Rows are points. Each copy is the shape, with its points in the same order, turned, moved and blurred by noise. Say if it was mirrored as well.

Shape (6 x 3)
[[  3  11  -4]
 [ 59 -50  29]
 [-34  14 -35]
 [ 20 -19 -11]
 [ -3  68 -35]
 [-17 -26  26]]
Copy 1 (6 x 3)
[[  2  -7  21]
 [ 69 -19 -42]
 [-42   7  27]
 [ 17   4 -10]
 [-12  18  79]
 [ -7 -43 -13]]
Copy 1 is: only turned
Copy 2 (6 x 3)
[[ -7 -10 -29]
 [ 75 -32 -10]
 [-31  29 -52]
 [ 26  -3 -40]
 [-65 -21 -70]
 [  6  11   4]]
Copy 2 is: mirrored
Copy 3 (6 x 3)
[[  3   8  10]
 [ 62  41 -51]
 [  0 -29  39]
 [ 39  12   0]
 [-31  23  64]
 [ 12 -20 -32]]
Copy 3 is: mirrored

Shape (12 x 6)
[[ 20  32  26 -17  11  32]
 [ 26 -35  27  -2  52 -48]
 [ 50 -21 -27  12  30 -79]
 [-13  28   6   6 -22  37]
 [ 32 -50 -12   2 -22 -58]
 [ 22  -4 -33   9   2 -82]
 [-59   9   5 -36 -33  43]
 [-18  29   1 -21 -34  21]
 [-56  46  21  24 -50 -17]
 [ 63 -40  -4  23  12 -50]
 [-19  16 -17  -2  21  28]
 [-10  34  17 -54 -18  15]]
Copy 1 (12 x 6)
[[ 31  32  20 -13  27   4]
 [-68  48 -29  -3  47  22]
 [-64  36 -82  22  -2  26]
 [ 25 -10  33  -2 -10  23]
 [-63  -8 -38  48 -11   7]
 [-59  22 -55  11 -34  20]
 [  6 -46  62 -18  -9  -3]
 [ 15 -10  33  -9 -22  -6]
 [-11   9  71   7 -60  42]
 [-42  28 -67  53  19  28]
 [  4  -9   9 -38  15  35]
 [ 10  15  34 -23  -6 -30]]
Copy 1 is: only turned
Copy 2 (12 x 6)
[[ 20  42   7 -11   2  -2]
 [-69   8   9  20  36  31]
 [-63 -26  51  27  69  22]
 [ 43  -6  13   5 -26 -14]
 [-67 -31  51  24  20 -18]
 [-37 -46  40  38  68 -10]
 [ 33 -15 -23 -39 -39 -53]
 [ 31  -8   7 -11   3 -37]
 [ 37 -28 -38  44 -12 -44]
 [-62  -5  73  35  26  24]
 [ 27  -9   2 -33  -2  12]
 [ 17  22   0 -21   4 -59]]
Copy 2 is: only turned

Shape (11 x 8)
[[-24 -43 -16  29 -34  31 -24 -40]
 [-22 -23 -37 -17  26  -6  50 -10]
 [-30 -16 -27  14 -36 -46 -19 -12]
 [ -4  43 -21  12  -7 -17 -17   6]
 [ 42 -16  45  66  15 -16  56 -16]
 [  5  16  12  12 -17 -14 -36 -22]
 [  6  27 -66 -43  41 -17 -36  -6]
 [ 12  22  53 -31  40 -18 -78 -20]
 [  8 -41  -7 -37 -21  49  -4   2]
 [ 36 -46 -35   9   0 -27  35  28]
 [  7 -19   8  47  -2   0  -7  35]]
Copy 1 (11 x 8)
[[  1   7  40   6 -12  41  40  45]
 [ 49 -34  20  10  20 -34  -5  34]
 [-34  -5  12 -18  -6  -6  -1  71]
 [-37 -16  10 -27 -14  -9 -34   2]
 [-34 -24  -1  76  73  22 -18 -12]
 [-48   6  -1   0 -24   7   7   5]
 [  5 -64   4 -37 -60 -44  -9  -1]
 [-44   3 -60  -8 -44 -20  46 -40]
 [ 49  15   7  26 -39  16   2  21]
 [ 19 -50 -14  50   8   9 -43  45]
 [-10  -7 -19   9  28  49 -24  16]]
Copy 1 is: mirrored
Copy 2 (11 x 8)
[[ -6  -6 -10 -18  12 -52  27  41]
 [-46   5 -16 -41  11  41 -36  26]
 [ 11 -41 -14 -34 -21 -23 -36  -6]
 [  6  16  37 -10 -34  -3 -20 -28]
 [-31  30  32  32  21 -29 -95  61]
 [  6   0   9  15 -44 -27 -17   8]
 [ 22  11  19 -40 -50  73  -3   5]
 [ -2 -18  30  71 -74  29   0  20]
 [  8  19 -45  23  24  17  21  15]
 [ 21  -7  -9 -26  46  25 -79  21]
 [ -7  -1  29  13  31 -10 -42   9]]
Copy 2 is: only turned
